Each row is a point. A path goes straight from each point to the next, and from the last back to the first. The post is the endless flat space through its rows: a point in 2 columns, a line in 3, a plane in 4, and so on, so that a path can go around it. Count how often the path circles the post. Going back the other way cancels.
(in the rows, 128 means zero)

Post (1 x 2):
[[123 116]]
Path, 22 rows:
[[149 156]
 [144 118]
 [137  63]
 [ 68  61]
 [ 48 100]
 [111 185]
 [125 146]
 [ 64 150]
 [ 94  89]
 [117  95]
 [167  81]
 [184 163]
 [120 146]
 [101 132]
 [ 54  83]
 [118  61]
 [163  86]
 [194 143]
 [158  64]
 [105  72]
 [ 92 113]
 [115 141]]
Times around: 0

Post, 7 rows:
[[131 102 118 205  76  98 188  82]
 [122 140 120 108 168 202 167 139]
 [143  76 101 192 132  32 159  87]
 [ 84 127 197  94 179 193 119 126]
 [110  50 136 168  77  44 121 178]
 [123 134 130  76 133 179  84 106]
 [ 90 154 182  20 156 181 148 147]]
Path (11 x 8):
[[138  74 207  69 132  88 145 240]
 [141 101 136 107 122 168 135 121]
 [148 127 162  93 112  82 168  84]
 [ 96 141 216 149  95 120 178 167]
 [ 65 165 171 108  99 149  97 105]
 [ 90 100  96 175  74  79 156 124]
 [ 80 116 164  92 132 181 193 108]
 [138  55 161  91  89 127 147  88]
 [140  87 135 128 105 136 115 173]
 [141 150 180 110 164 131 131 157]
 [181 167 147 110 196 108 106 113]]
Times around: 1

Post (17 x 18):
[[128 141 163 101 113  83 116 183 107 140  75 113 194  94  83  90  89 158]
 [173 137 141  90 184  71 109 108 132 138 155 131  78 131 104  81 134 120]
 [145 122  83 129  84 101  96 125 173 152 132  98 104 115 188  47  90 121]
 [147 158 110  62  63 143  94 187 105 162 175 194 174  78  53  83 167 136]
 [120 150 156 133 102 116  60 158 122 189 136 105 159 155  99 132  96 172]
 [146 131 133 147 150 121 125 178  93 103 124 115 117 127 131 149 127 120]
 [119 107 100 150 155 141  88 171 108 111 161 161 129 148 157 124  74 249]
 [120 157 215 159  93  61  99 144  87 181 128 108 116  81 102 129  57 144]
 [134 161 173  93 144 100 123 122 137 144 144  85 108  59 159 129 100 130]
 [119 133 187 114 143  81 152 163 167  61 151 199 120 208 116 108  88  86]
 [173 111 103  77  86  75  95 107 106 151 100 153 186 206 144  76 164 138]
 [168 180 133 147 160  50 144 155 157 155 160 121 189 121 168 115 148 100]
 [153 146 123 167 159 115 100 108 150 107 116 101 224 124 181 144  22 107]
 [138 137 196 168 122 112  50 149 169  80 102 155 142 150 176  81 111 127]
 [125 147 141 177  67  98  86 129 183 105 124 147  89 118 129 116 156 165]
 [153 178  68 147 157 150 143 131 120 181 118 151 200 133 163  99 170 167]
 [183 186  94 125 194  56  96 189 134 181 109 168 168 142 165 155  92  94]]
Path (18 x 18):
[[177 187 120 130 115  97  68 131 157 149 147 135 161 155 132  57  97 121]
 [112 179 117 108 126  83  74 150 134 127 144 166 160 173  98  98 114 169]
 [111 151  95 155 159 131  70 136 104 179 106 121 186 148 120 102 133 134]
 [132 101  86 155 184 100 138 120 147 139 116 131 137  83  87 133  69 138]
 [135 130 138 117 171 112  83 110 117 163 139 110 157 111 129  75  71  72]
 [151 118 125 105 143  75 125 158 129 110 104 158 164 109  91 133  95 134]
 [164 154 153  90  90 129 104 111 141 157 141 134 189 116 114 107 136 111]
 [138 102 183 148 108  89 118 166 164 113 129 138 150  60 142  71 106 166]
 [224 156 137 128 131  78  61 153  78 178 125 134 125  86 142 115 103 158]
 [166 184 146 183 147 138 118 192 103 126 150 117 193 173 128  81 180 136]
 [130 180  86 159 144  30 135 119 154 178 104 148 115 155 139 112  72 167]
 [136 134 104 107 140  77  80 143 126 160  98 154 122 149 156 102 123 176]
 [137 164 143 150 103  78 144 118 155 180 117 129 162  98  93 108 129 129]
 [199 111 120 154 113  60  86 131 128 144 125 154 142 124 148 119  91 173]
 [159 147 138 201  68  92  91 105 164  91 136 122 120 105 202 116 102 159]
 [147 195 137 138 138  78  55 106 168 167 132 132 131 152 140  98  81 155]
 [191 143 116 146  99  95  89  89  74 123 118 159 146 130 111 162 123 184]
 [170 171 153 140 131  53 121 157 164 144 165 148 144 119 156 104 134 125]]
Times around: 2

Post (17 x 18):
[[ 75 107  84 110  74 102 145 222 141  93 129 102 104 110  90 138 143 144]
 [123 131 135  82 129 118 144 193 138 216 225  50 113 128 119 127  72 129]
 [118 128 153 174 100 143  81 133 109 115 107 137 103 211 148  17 128 229]
 [107 149 157  95 120 168  72  98  55 158 147  57 142  68 131 125 156 158]
 [143 125  98  71 146 142 141 144  56 180 193 191 102 125 147 142  44 145]
 [154 153  96 153 158  95  64 120 175 112 120 132  74  57  82 215  58 115]
 [125 123  99 125 187 144  72  98 129 105  92  34  64 153 149 119 161 154]
 [117  86 141 141 118 207 112  77 192 159 102 169  91 103 144  70 189 177]
 [184  85 120 116 184 197 152  99 138 144 100 161 173 130  61  64  92 128]
 [148  98  94 141 101  88 181 136 156 201  90 138  71  60  74  49 122 151]
 [137  94 164  66 182 122 144 158 180 174  82 138 141  46 121 144 139  51]
 [110 130 176 140 193 150  92 123 109 163 121  60 101 169  72 184 160 167]
 [135 185 116 133 162  97 128 103 110 156  99  13 164  89 148 162  83 226]
 [139 123  76 134  79  90 142  14 147 172 123 125 170  67  89 137  81  94]
 [142 103 153  98 105  72 109 187 171 117 148 107  67 152  75 104 160 244]
 [138 102 127 171 181  37 156 219 193 101 129 127 132  82 137  57 178 211]
 [135 146 188 107  95 127 206 137  91 120 183  88 128 133  91 101 102 177]]
Path (9 x 18):
[[141 167 120 132 152  89  98  91 115 140  95 119  84 127  45 113 150 180]
 [121 129 152 154 150  52  26 157 145 152 164 110 102 127 108  76 102 221]
 [112 117 139  84 179 171 120 205 112 153 140  81 121  62  93 135 119 171]
 [102 108 102 116 159 138  97 130 164 147  93  36 140 127  52  45 167 123]
 [144 178 122 115 136 117 125 159 130 175 163  91 124 105 100  54 147 196]
 [196 121  87 107 133 122 132 119  88 183  97 148 111 138 150  42 118 160]
 [160 102 203 131 107 159 100 124 134 207 118  69  78 101  97  74 113 160]
 [165 117 157 105  96 104 150  92 122 161 117 112 120 120 165 151 112 145]
 [145 150 149  98  91  82 142 123 129 159 170 120 133  93 143 117 148 237]]
Times around: 0

Post (17 x 18):
[[114 223   7 199 142  68  81 147 177 181 151 147 115  87  99 112 198 130]
 [146 134 139 165 126 137  89 129  60 100 131 129  43 129 171 123 142 168]
 [160 181 121 136  24  80 132  79 123 164 173 183 139 143  94 156 177 137]
 [122 102  95 131  63 146 103 137 151 146 121 180 147  99 113 148 105 118]
 [135 171 132 157 121 137 116 119 106 178 112 165  61 123 186 122 192  91]
 [ 71 154  80 119 140 175 107 150  90  73 121 173 158  98 140 196 146 108]
 [ 84 125 166  92 120 147 176 180  59 162 161 165 180 178 117 122  91 171]
 [117 106 148 139 194  87  64  88 128 171  93 131 152 166 144 175 115  91]
 [ 73 149  97  86  25 135 113 114 110  86 102 117 136 177  92 100 157 144]
 [133 186 103 138 134 161 111 128 198 156 161 104  93 122 183  97 139 159]
 [155  73 123  87 199 119  91 157 167 119  99  37 115 169 129 124 131 112]
 [106 137 180 117  93 102 101 154 108 105 112 182  98 154 117 141 159 150]
 [147 157 140 140 112 178  50  72 132 131 112 146 130 104 167  99 208 124]
 [149 149 144 177 103 137  92 110 182 185 116  78 139 118 174 149 163 147]
 [133 150 134 153 114 141 131 102 163 119  83 150 127 101  75  94 140  82]
 [ 98 120 160 122  65 154 189  37 130 211 179 181 116 136 112 175 161 159]
 [ 97  75 161  96 143 105 141  66 119 126 137 103 127 119 153 141 169 119]]
Path (26 x 18):
[[136 147 136 125 187 126 146 120 106 189 138 146 129 119 179 214 161 151]
 [118 159 125 133 197 116 122 103 170 163 154 159 167 155 141 150 146 172]
 [138 140 141 215 117 164 219 121  97 151 193  94 145  99 159 114  95 155]
 [171 133 136 182  85 161  74  69 158 133 154 155 120  86 146 156 114 127]
 [ 98 138 166 101  16 152 122 143 105 132 138 174  84 120 163 154  96 119]
 [147 162  74 122  36 180  83  67  76 115 167 146 135 182  95 158 212  92]
 [ 99 126 182 166 106 167 161 139 153  40 102  80 143 130  79 100  77 140]
 [171 103 111 122 101 137 116 172  75 170 106 111  82 132  95  88 174  91]
 [129 163 153  96  50 114  87  70  99 177 157 192 110 141 127 105 182 173]
 [ 99 122 129  78 184  70 127 159 158 181 170 127 170  96 157 147 194 189]
 [160 138  80 164  77 104  68  69 100 106 155 141 160 161  83  76 155 207]
 [ 94 121  61 168 136 117 106  78 159 160 161 166 161 105 116 139 228 126]
 [ 98  96 123 171  97 117 167 135  61 143 120 175 101 106 145 164 115 138]
 [161 123 105 123 112 120  80 123 139 120  73 102  85 121 188 111 202 134]
 [166 125 170 142 145 130  99 152 151 119 143 126  62 167 133 159 166 188]
 [115 151  50 236 143 138 103  82 115 150 129 129  79  88 143 180 114  70]
 [109 137 142 152 107 123 108  98  96 123 144 121  52 143 127  75 106 162]
 [ 66  75 193 113 113 124  64  62 138 134 110 110 160  55 145 163 142 172]
 [128 124 118  53 134  72  90 127 132 100 112 120  74 153 126 111 168 173]
 [193 176 116  84 112 154  95 106 110  90 136 200 118  98  92  98 194 161]
 [ 94 107 184  97 138 113 120 126 156 233  97 143 108  91 165 176 211 138]
 [158 111 155 125 136 159  75 140 149  91  91 180 131 122 135 162 115 129]
 [103 138  75  96 155 141 177 160 137 122 140 132 167 163  81 128 198  97]
 [112 131 113 183 202 169 154  76 148 156 110  50  98 119 166 185 190  44]
 [162 170 141 216 106 150  92 101 120 157 162  90 201  87 135 156 105 150]
 [128 178 154 111 124 129  94 182 136 144  84 114  82 112 175 143 157 108]]
Times around: 3

Post (17 x 18):
[[ 99 117 113 102 114  95  87 167 164  64 133 120 122  93 112 136 137 121]
 [130 128 107 147 111 117 168 154  68  93 112 181  91 107 190 190 143 102]
 [163 174 120  81 131 123 112 144 117  65 131 144 132 135  99 104 116  86]
 [ 74  94 137 156  70 101 139 129  94 129  97 121 141 122 175 112 122 149]
 [166 183 149 104  82  73 138 105 149 116 137 120 100 110 165 102 163 118]
 [108 112  87 172 167 163  92 115 111 133 118 189  88 136 129 139 119 147]
 [129 122  88 112 114 133 103 147 134 123 146 167 160 113 146 126 183 143]
 [108 169 137 103 111 138 141  93 147  81 189 137 160 153  85 124 156 148]
 [ 72  83 118 105  86 101 111 130  91 136 182  86 134 130 139 125 126 159]
 [110 123 139 121 121 125 130 136  92  88 127 136 115 129 161 105 213 125]
 [106 138 163  87 134 132 106  97 126 101 195 183 127  80 121 126 186  96]
 [119 109 161  79 140 117 146 160 167 102 162 122 143  90  60 124 122 157]
 [154 112 138 142 142 104 107 134 207 104 165  83 153  81 140 138  73 129]
 [ 61  85 121 144 136 160 202 114 142 136 100 104 141 122 118 169 116 112]
 [121  86  73 106 132  40  99 173 166  74  66 127 121 130 193 112  82 143]
 [103 122 157 137 123 126 165 140 155 130  91 153 118 164 164 182 146  74]
 [160 172 143  89 131 137 106 105 135  87 108 155 112 106 164 166 130 111]]
Path (25 x 18):
[[132 114 135 125 194 132 131 129 183 114 126 141 101 109  95 159 138 126]
 [140  86 154 178 103 124 122 187 149 147  96 177 122 104 105 131 157  96]
 [ 42  51 143 120 136 165 115  60 249 178 161 114 158 127  73  81 172  95]
 [105 175 134  93 108 160 105  68 164 168 158 114  78 131 176 132 155  83]
 [139 189 175 129 191 142 105  85 130  94 166 149  93 136 143 108 137 156]
 [105 146  76  81 118  64 172 139 102  10 102  97 133 142 147 189  70  94]
 [104  64 127 104 125 100  91 185 108 119 139 158 133 104 121 125 158 114]
 [156 136 112  92  84 117 165  92 169 134 102 123 134 112 127 153  85  92]
 [163 168 121 115 105 134 105 115 146 102 146 133 116  73 167  76 130 138]
 [ 69 125  69  64 144  84 102 101 173  92 173 172 151 102 160 121 141 179]
 [ 71 137 100 111 149  79  85 135 114 103 148 149  57  99  80 114  93 102]
 [126 146 133 102 131  54  56  93 179 102 158 137  52  94 141 147 120  99]
 [157 131 122  98  87 165 127 111 106 121 125 121 123 168 122 142 216 140]
 [102  77 133 142 146 134 151 156 135  90 171 151 117 123 156 187 127 116]
 [166 148  68 158 141 151 124 170 201  78 125 123 190 112 165 110 153 175]
 [ 95 110  80 121  86  96 115 147 157 113 133 145 146  81 198 150  92  92]
 [100  86 110 112 131 153 135 108  96 126 108 119 120 136 142 101 141 138]
 [142  88 147 107 114  64 101 159 148  88 136 163 179 124 115 110 144 162]
 [114 166 146 109 102 116 156 139  89  77 141 131 132 128  55 135 143  89]
 [ 89 146 162 121 144  87 141 148 133 140 120 194  96 170 130 159 115  92]
 [142 109 191 122 155 104 115 187 111 106 138 120  85 127  53 163 125  83]
 [142  99 123 109 108 117 108 211 139  91 113 162 123 154 107 160 167  82]
 [114  97  79  76 144 133 126 160 130  96 129 158  47  81 124 151 122  86]
 [ 57 139  63 147  68  81 133 134 107  99 105  73  92 140 216  85 159 157]
 [ 93 125 166 150 129 143 130 140  65  86  84 136 137  79 163 131 145 134]]
Times around: 3

Post:
[[122 219  89 151  83  91 115 132 155 121 143 117   7 139 102 178 122  75]
 [118 105 126 122 160 141 133 138  80 197 148  83 175 112 146 104 110 179]
 [ 72 103 114 101  98 179 137 170  93 112 134  98 151 110 134 168 124 103]
 [139 176 157 134  87 145 128  95 202 142 108  79  71 148 139  82 173 103]
 [107 169 119 134 139 111 194 117  47 151 159 173 156 144 161  91 133 185]
 [167 113 186 155 149 151 154 103 183 158 180 118 130 119 148  79 119  61]
 [114 137 117 156 110 126 167 109  42 178 134 137 189  85  98  91 133 127]
 [ 99 201 101 165 117 123 125 136 198  86 136 141  46 108  63 153 146 141]
 [ 90 137 123  85  88 164 103 116  95 139 212 103 133  67 112 144 150 137]
 [135 136 159 102 152 155 121  95 134 115 140  74 170 106 155  41  76  94]
 [152 143 101 118 127 174 158 123  68 151 111 147 116  78 148 135 108 161]
 [152 115 130 144  82 151 122 135  93 159 143 146 191 131 151  69  73 166]
 [127 146 211 135 114 139 177 134  83 148 154 116 174  83 150  93  85 160]
 [152 129 151 118 119  91 135 145 181 128 124 108  47 113 124  55 148  90]
 [146 158 136 166 119  96  93 104 116  90 128 122  69 122 118 169 165 134]
 [150 184 126  97 100  76 135  98 180 135 112 141  76 126  85 177 132 120]
 [124 188  85 151 109  88 133 142 124 142 128 150 150  67 172 153 141 158]]
Path, 29 rows:
[[ 78 196 119 165 150 101 121 140  89 139 167  92 127 150 117  62 195 115]
 [183 169 143 149  69 156 114 107 150 134 101  88 160 130  97  78 112 177]
 [197 192 189  90  52 151 102  78 133 130 134 110 123  97  78 154 129 156]
 [ 89 156  89 110  96 119  50 162 106 129 116  64  76 127  83 107 103 131]
 [101 122 112 111 116 168 107 153  96 116 176 112  90 101 162 131  99  96]
 [132 116 138 140 113  98 133  53  92 163 135  96  88 180 158 135 211 138]
 [164  97 105 117 115 151 115  92 153  98 125  78 129 128 176  80 143 131]
 [ 91 165 132 126  74 127 194 182 109 155 177 122 127 151  96  58 103 125]
 [173 141 135 120 134 197 178 143 114 129 150 139  73  86 134 145 151  91]
 [141 140 128 152  95 188 136 127 107  94 123 114  85 122 148 100 148 151]
 [ 98 146 112 129 149 144 175 116 169 146 155 116 145  44 147 110 154 135]
 [ 76 160 132 112 137 122 148 125 140 160 191 123  79  90 149 177 196 123]
 [149 114 186 157 145 205 161 169 171 134  58 161  91 144 133 137  89 150]
 [142 148 133 136 157 139 126 133 104 163 150 162 146 117 132 137 111 159]
 [132 138 165 110 111 127  92 128 211 128  70  79 111 159 115 137 178 183]
 [148 151  98 135  66 180 123 147  94  72 145 146 128 108 154  79 142 164]
 [159 128 150 158  77 118 157 116 175 153 147  98 129 100 145 163 137 144]
 [139 132 104 152 122 118 131 106 140 140 119 132 154  90 148 119 107 133]
 [152 149 138 105 119 126 147  96 131 141  97 156 100 155 172  67 107 143]
 [ 93 142 165 150 119 144 182 117 110 132 143 117  94 102 101 165 151  80]
 [168 174 113 136 114 119 107  81 147 128 118 127 172  92 174 104 103 216]
 [160 126 116 103  97 155 128  92 152 112 156  77 135 132 134 106 145 126]
 [148 143 152 111 133 128  94 121  80  99 203 105 168 114 130 110 131 143]
 [141 172 141 101 127  91 137 134 133 230 150 113  85 130 168 133 165 109]
 [145 150 100 134 117 162 153 115 104 106  70 155  98 113 169 125 114  72]
 [143 177 127 156  73  97 151 130 135 135  57  89  77  57 186 122 161 116]
 [134  87 129 151  98 114 104 116  99 135 159 123 120 106  90  89  97 170]
 [105 104  98 165 131 141 130 126 128 177 127 145 156 110 125 116 106 144]
 [118 175  93 166 160 124 104 122  82 121 128 151 135 105 131 119 103 103]]
Times around: 0

Post:
[[ 75 124 141 219 109 130 167 123 198 159 150 149  44 101 106 128 103 122]
 [ 38 150 129 163 147 145 155  73 141 112 130 147  78  92 125 126 129 138]
 [162  72  71 111 121  49  64 163  65  75 138 148 142 139 143 104 107 148]
 [161 121 111 108 134  96 108 187  75 140 117 102 155 191 155 150  76 138]
 [141 149 159 149 124 122 114 137 144 139 177 123 105 169 148 183  91 137]
 [148 121  82 109 154 114 162 122  66 103 163 138 110 133  88 130 140 131]
 [100 165 138 134 120 124 121 129 184 139 154 143  99 111 107 152  92  92]
 [ 98  86  57 113 136 132 136 108  74 118 139 144 120  92 129 149 188 155]
 [107  93  76 112 123 149 141 121  92  67 131 126 119 159  91 146 189 131]
 [117 115 137 165 149 163 149 113 156 120 160 102 140 129 123 141  90 112]
 [125 103  68 143 126  79 128 128 115  82 146 107 125 111  81 129 156 165]
 [149 155 147 129  73 111 153 138 108 121 163  92 155 160 140 150  50 105]
 [145 114  55 148 139 135 156 108  95  89 125 169 130 116 107 122 164 166]
 [154 176 142 169  99 117  98 129 168 161 163  82 110 165 165 115  69 107]
 [151 123 157 121 105  80 161 136 157 143 143 107 146 172 130 116  86 112]
 [ 93 147 174 175 112 172 114  87 164 139 115 143  56  73  98 117 108 143]
 [137 155 122 119 102 104 122 163 113 153 183 113 166 188 132  88  91 154]]
Path, 29 rows:
[[108 148 134 174 116  74 171  70 165 108 176  92 162 183 122  74  94 114]
 [168 148 130 106 150 184 132 103 134 171 151 116 118 194 132 175  94  76]
 [ 93  99 107 138 145  59 106  94 111 110 100 189  95 114 151 115 165 183]
 [137 187 116 143 132 143  89 122 123 107 121 184 126  90  94 129 130 186]
 [161 130 140 192 174  99  51 163 146 141 188 155 100 172 184  91  80 187]
 [122  88 112 147 138  71 144 183 197  94 198 149 102 149  63 172 124 120]
 [181 204 155 143 110  99 224 169 132 180 195 106 104 181  78  99 158 166]
 [144 132 107 169 147 109 131 171 139 155 123 127 124 168  98 127 140 141]
 [160  46  76 170 143 107 198 154 101 132 151 132 174 190 123 136 110 159]
 [137 120  70 122 120 122 120 122 105 183 138 124 131 149 144  47  97 183]
 [218 191 179 151  92 137 199 128 149 134 174  77  71 147  91  95   7  82]
 [142 176 103  83  88  76 192 163 184 120 169 113 210 120 106  84 133  81]
 [136 127 156 128 158  78  82 169 114 135  97 123 148 151 148 137 137 155]
 [ 85 125 117 116 102 111 166 112 162 149 160  83 113  64  61 141  97  24]
 [152 120  95 135 132 135 132 127 125 130 148 186 135 146  98  82  96 155]
 [180 171 138  93 136 106 126 123 104 132 157  92 115 155 154  87  53 134]
 [154 154 105 141 124 143 176  99 147 122 145 127  98  98 149 131 156 137]
 [ 35 149 112 118 127 142  83 157 133 126 167 123 101 129 140 197 157 111]
 [ 91 102  91 171 108 133  92 132 156 147 168 108 113 181 106 145 190 119]
 [137 107 125 130 103 112  96 147 129 120 143 168  93 139  85 116 100 128]
 [123 117 137 205  87 118 120 154 160 142 122 130  37 132 110 129  64 127]
 [118 172  95 108 116 175 120 124  66 111 166 130  97 139 157 161 136 174]
 [105  90 106 171 111 177 113 174 152  88 176 128 145 128 128 226 117 115]
 [155  84  77 181 128  93 132 116 116 102 126 145 127 120 152 176 140  99]
 [147 150  48 217 113  73 106 147  94 144 195  67 138 227 133 122 122 174]
 [107 109 104 146 120 113 148 109 121 106 141 116 100 151 101 139 125 154]
 [ 88  85 166 125 112 152 179 141 151 102 103 127 102 135  98 147 122 146]
 [201 162 148 180 105 108  93 164 116 137 110 125  59  82 124 176  79 149]
 [112 186 133 105 165  90 101  88 108 111 176 153 139  86 152 155 122 114]]
Times around: 4

Post:
[[129 145 123 128  56 119 109 133 178 139 198  95 129 159 141 141 131 105]
 [117 177 137 128  59  85 127 148 143 127 172 104 132 136 179 115 139 114]
 [124  80 150 121  97 185 104  74 148 116 131 151  93 152 152 152 157 138]
 [128 135 139 112 180 159 162 122 122 108 141 139 141 139 105 126 112 138]
 [121 162 101 105 106 123 140 128 106 142 151 100 118  89 138 130 132 149]
 [132  88 156 130 106 160  97  79 156 119 122 153 109 108 103 132 105 133]
 [ 86 181  96 122  98  93 121 120 152 147 128 113  95 133 155 122 125 115]
 [116  76 145 119 148 148 174  87 139  98 145 135 114 126 132  86  97 134]
 [157  83 157  94 168 186 119  97 109 102 153 142  99 118 149 121  82 139]
 [115  68 152 106 153 172 152  89  84 131 104 139 126 136 127 132  76 134]
 [141  68 170  90 123 136 123 130 138 121 137 152 100 134 123 164 134 137]
 [125 158  92 161  90 118 125 174 143 146 162  91 126 120 173 127 142 115]
 [110 172  86 118  88  93 111 160 123 125 150  75 125 120 129  95 167 100]
 [104 159 151 121 137 110 143 127 126 161 146  89 141 137 142  90 135 133]
 [134  87 150 115 184 145 155  66  98 114 152 138 118 125 129 129 101 108]
 [157 137 108 112  59 121 117 138 136 156 173 146  98 149 131 105 146 103]
 [115 102 151  78 109 147 123 120 145 137 177 152 154 128 148 128 126 103]]
Path:
[[ 86 132 116 118 119 109 154 104 141 118 120 113 145 122 143 142 134  96]
 [113 131  92 144 109 138  99 138 120  98 123 103 162  93 139 126  89 126]
 [130 103 194 141 133 138 125 146 119 114 150 139 127 143 163 114 116 142]
 [134 185 128 119 114 189 103 132 110 130 161 125 101 165 160 187 104 132]
 [ 91 117 116 142 126 175 120   7 160 157  96 125  72 118 115 129  63 146]
 [127 101 138 106  95 163 131 112 170 126 146 143 136 155 123  83 115 119]
 [ 95 190 112 133  85 143 106 120 182 165 143 111 144 143 122 133 145  89]
 [139 133 146 138 109 134  70  84 139 127 181 116 101  94 126  94 137 109]
 [123  93 169 130 109 117 128  88 173 125 187 135 135 162 135  98 114  92]
 [142 139  92  81 145 170 140 142  81 100 152 168 122  60 166 107 101 150]
 [ 89  92 177 167 112 100 123 105 150 116 122  92  94 158 180 121 164 125]
 [130 131 125  88 156 134 103 105 118 104 223 136 168  97 147  97 103  89]
 [ 95 112 118 115  97 186 127  58 176 133 129 123 135 129 132 125  61 140]
 [109 196 104  89 134  98 167 112 102 170 140 118 132 160 111 104 138  64]
 [119 106 147 114 139 163  99 134 124 161 164  98 117 139 159 145 112 115]
 [111 133 221 130 163 121 153 133 178 154 206 109 151 120 165 116 137 156]
 [ 43 162 135 134 106  94 130 105 155 130  93  52  82 118 171  89 140 132]
 [143  45 143 141 181 179 122 142 158  92 133 105 121 112 127 164 114 132]
 [ 94 119 146 124 162  85 161  92 127 111  72 105  98 125 107  73 137 138]
 [114 135 156 131 125 138 143  97 159 151 158 106 159 136 161 104 108  96]
 [ 90 121 169  88 124 119 156 128 161 115 150 131 113 161 155  51 123 115]
 [ 76 158 130 119 169  96 167 118  84 166  98 126 112 132 157  69  97 137]
 [152 133  91 118 113 113  67 130 135  67 141 128 102  74 117 133 175 108]
 [120 125 126  87  73 128  99 138 124 122  95 122  72 179 164 153 157 111]
 [107 113 104 122  22 149 168  67 165 164 145 149 123 156  78  94 142 100]]
Times around: 1
